Each row of a before or after table is a point. The points were changed in one or more steps. Then noise was added and the rows were shuffled. The steps act on columns, c1 being the first. What was done? A step turns or swaps two columns, mirrors them in a line or flattens them onto one, adds a multiple of one to another, or multiplies or shifts one. Angles are multiples of 10 degrees, from the lower column toward the higher: turns from -170 to 170, lines from 10 to 170 but not 90. Use the fewest steps. Two steps may share a column if one is a turn and the other turns, adds or multiplies; they go together, in the order done. Otherwise the lowest column goes first.
In the rows, zero is written as 128.

Before (8 x 3)
array([[158, 121, 246],
       [172, 110, 167],
       [127, 146, 106],
       [216,  91,  78],
       [126, 137,  81],
       [ 84, 134, 149],
       [159,  87, 124],
       [ 89, 126, 102]])
After (8 x 3)
array([[ 60,  91, 211],
       [ 60, 122,  26],
       [175, 125, 137],
       [ 72, 110, 106],
       [142, 148, 148],
       [163, 138,  90],
       [144, 136, 172],
       [ 98,  88, 143]])
Steps: turn c1 and c3 by 160 degrees

Before (8 x 4)
array([[ 80,  28, 149,  71],
       [ 98, 152,  90, 114],
       [137,  78,  85, 111],
       [ 51, 151, 135,  85],
       [175, 189, 155, 152],
       [104, 140,  76, 135],
       [140, 146, 160, 196],
       [123, 176, 139, 172]])
After (8 x 4)
array([[ 50, 110, 146,  85],
       [ 79, 162,  32,  68],
       [175,  74, 169, 150],
       [103, 168, 165, 135],
       [135, 192, 105, 111],
       [122,  96, 165, 174],
       [140,  91, 127, 195],
       [101, 149, 168, 113]])
Steps: turn c2 and c3 by 120 degrees

Before (8 x 4)
array([[128, 106,  88, 124],
       [135, 147, 150, 149],
       [120, 114, 116, 110],
       [ 90, 140, 153, 157],
       [116, 138, 110, 113],
       [121, 136, 106, 119],
       [128, 114, 117, 115],
       [101, 124, 147, 160]])
After (8 x 4)
array([[129, 100,  95,  90],
       [101, 119, 183, 225],
       [119,  99,  92,  75],
       [128,  84,   8, 116],
       [134, 166, 194, 190],
       [ 90, 150, 204, 215],
       [119, 143,  62, 101],
       [115, 148,  73,  82]])
Steps: multiply c2 by 2; multiply c3 by 3; multiply c4 by 3

Before (9 x 6)
array([[149,  67, 121, 102,  69, 130],
       [143,  95,  60, 226, 168,  81],
       [175, 115, 103, 143, 123, 165],
       [ 94, 178, 196,  90,  80, 131],
       [190, 124, 130,  88,  55,  98],
       [145, 125, 192, 143, 147, 105],
       [135, 126,  80, 159, 177,  92],
       [ 97, 115,  83,  86, 106, 160],
       [ 63,  85, 110, 192,  82, 191]])
After (9 x 6)
array([[149, 173, 121, 140,  71, 177],
       [ 91,  73, 192, 141,  77, 145],
       [176, 139, 102,  92, 118, 134],
       [137, 147,  79, 148, 178,  87],
       [147, 144, 195, 143, 145, 106],
       [ 64, 174, 102,  42,  83, 124],
       [195, 128, 127, 172,  59, 147],
       [140, 194,  64, 126, 168,  35],
       [100, 120,  84, 117, 108, 186]])
Steps: turn c4 and c6 by 120 degrees; turn c2 and c6 by -160 degrees

Before (8 x 8)
array([[121, 123,  68, 163, 103, 129, 113, 132],
       [ 78, 136,  92, 132, 135, 122, 137, 122],
       [120, 154,  91, 157, 128,  81, 113, 130],
       [122, 171, 185, 136,  34, 109, 238, 155],
       [131,  96,  73, 140, 142,  83, 153, 133],
       [190, 148,  76, 121, 173, 128, 100, 117],
       [118, 139, 132, 172, 127, 136, 117, 172],
       [170, 145, 114, 170, 154, 127, 136,  94]])
After (8 x 8)
array([[ 78, 141, 136, 132, 131,  94, 147, 125],
       [195, 145,  90, 120, 178,  83, 150, 126],
       [170, 143, 125, 123, 156, 118, 139,  68],
       [123, 123,  92, 155, 104,  81, 160, 104],
       [123, 141, 114, 189, 127, 132, 126, 121],
       [123, 168, 242, 160,  33, 161, 116, 140],
       [132, 103, 152, 145, 143,  60, 135, 119],
       [118, 152, 120, 147, 114,  71, 109, 108]])
Steps: turn c3 and c6 by 50 degrees; turn c3 and c7 by -70 degrees; turn c4 and c8 by -50 degrees
